Each row is a point. The window is the flat piece filled in between its corners: a triangle in 3 columns, a solid with four corners in 4, and so on. A path goes straight from each point to the next, and from the last back to the first. List the points from which the path goes on through the window.
In the rows, 128 means zero.

Window:
[[122 133 156 135]
 [101 121 157  62]
 [141 126 117 153]
 [141 155 144 132]]
Path:
(1): [141 115 164  73]
(2): [ 74 135 145  77]
(3): [ 99 114 131 138]
(4): [156 135 157 121]
(5): [144 123 164 140]
(6): [107 149 117 131]
(7): [ 81 132 118  58]
(8): [123 119 180  85]
(9): [124  98 172  50]
(10): [ 93 129 149  81]
(11): [ 99 141 137 111]
(12): [147 114 142  92]
Through the window after points: 1, 5, 7

Window:
[[ 89 162 137 196 120  97 148 131]
 [133 119  40 135 163 149 126 150]
 [146  95 151  82  95 101 133 184]
 [136 117 157 138 134 123  97  77]
 [127 158 155 152 145  95  83  92]
 [102 148 101 128 151 130 144 137]
 [160 135 139 136 153 170 111 150]
 [ 87 141 114 133  76 102 129 146]]
Path:
(1): [ 97 118 125 115 145 141 119 130]
(2): [ 91 114 133 119 132 118 130 150]
(3): [195 160  86 137 126 143  84 111]
(4): [129 154 104 123 125 108 135 152]
(5): [ 53  98 106 160  84 139 110 118]
(6): [ 91  94 155 185  94 136 115 202]
(7): [146 167 124  72 121  86 139  89]
(8): [147 162 123 155 111  81 148 148]
Through the window after points: 4, 8

Window:
[[153 139 153 121  74 125 116 144 141]
 [ 55  99 158  86 126 183  79 149 133]
 [140 104 118 146 142  90 160 105  90]
 [129 174 168 121 170 163 102  75  98]
 [157 151 156 163 149 107  96 120 198]
 [141 177  90 129  59 147 144 122  91]
 [ 91 125 179 146 129 102  88 128 161]
 [103 133 153 100  53 103 139 147 209]
 [130 114 134 124 136  98  72 107 142]]
Path:
(1): [136 130 162 134  85 150 105 107 144]
(2): [ 88 104 157 169 109 111 112  46 162]
(3): [148 135 118 101 129 114 138 174  95]
(4): [112 154 121 101 112 149 112 139  93]
(5): [115 131 131 133  81 145 117 117 143]
(6): [119 124 133 144 118 126 101  89 133]
(7): [130 129 149 108 145 109  79 124 137]
(8): [125 143 131 110 161 113 126 154 155]
(9): [142 130 150 151 126 110  89  96 151]
(10): [157 112 141 139  91 189 126  92 203]
(11): [118 152 114 125 121  64 139 140  68]
(12): [125 144 125  99 104 102 127 179 129]
Through the window after points: 2, 4, 6, 8, 12

Window (12 x 12):
[[140 121 145 178 112 122 118 165 116 162  95 102]
 [131  94 153 114 133 165 156 149 182 151 119 142]
 [147 119 191  83 150  82 159  88 125  99 135 120]
 [ 92 122 106 183  76 106 162 121 178 137 114 138]
 [ 82 134 128 112  32 119 159  79 159 163 146 171]
 [142 154  75 123  51  98 162  94  94 117 167 130]
 [109 120  85 142 110 101 120 174 115 138 166 158]
 [169 210 158 142 134 147 141 142 154 134  88 145]
 [ 76 102 121 159 138 143 137 124  58 129 138 117]
 [135 109 178 137  92 139 121 144  97 106 124 159]
 [139 197  87  66 113 133 162 145 148 124  85 162]
 [ 98 137 129  82  79 157 105 116 129 107 148 146]]
Path:
(1): [156 118 116 119 160 140 119  97 110 128 124 162]
(2): [ 80 125 174 142  52 123 153 153 152 131 141 106]
(3): [111 137 130 107  81 112 150 145 102 117 150  95]
(4): [ 97 113 117 146 148 161 110 105 119 134 117 195]
(5): [127 144 135 145  98 123 108  65 137 107  73 176]
(6): [115 130 118 121 104 128 158 159 133 153 151 115]
(7): [101 138 132 138  58 126 196 161 143 114 149 153]
(8): [150 136 112 117 122 123  75  75 111 144 116 130]
(9): [135 143 127 150 112 117 130  61 130 170 101 153]
(10): [ 99 108 130 122 103 121 145 209 126  92 158 115]
(11): [ 93 161 161 158 132 140 164 163 138 147 142 128]
(12): [139 130 103 117  74 119 141  97 138 125 104 145]
Through the window after points: 3, 7, 9
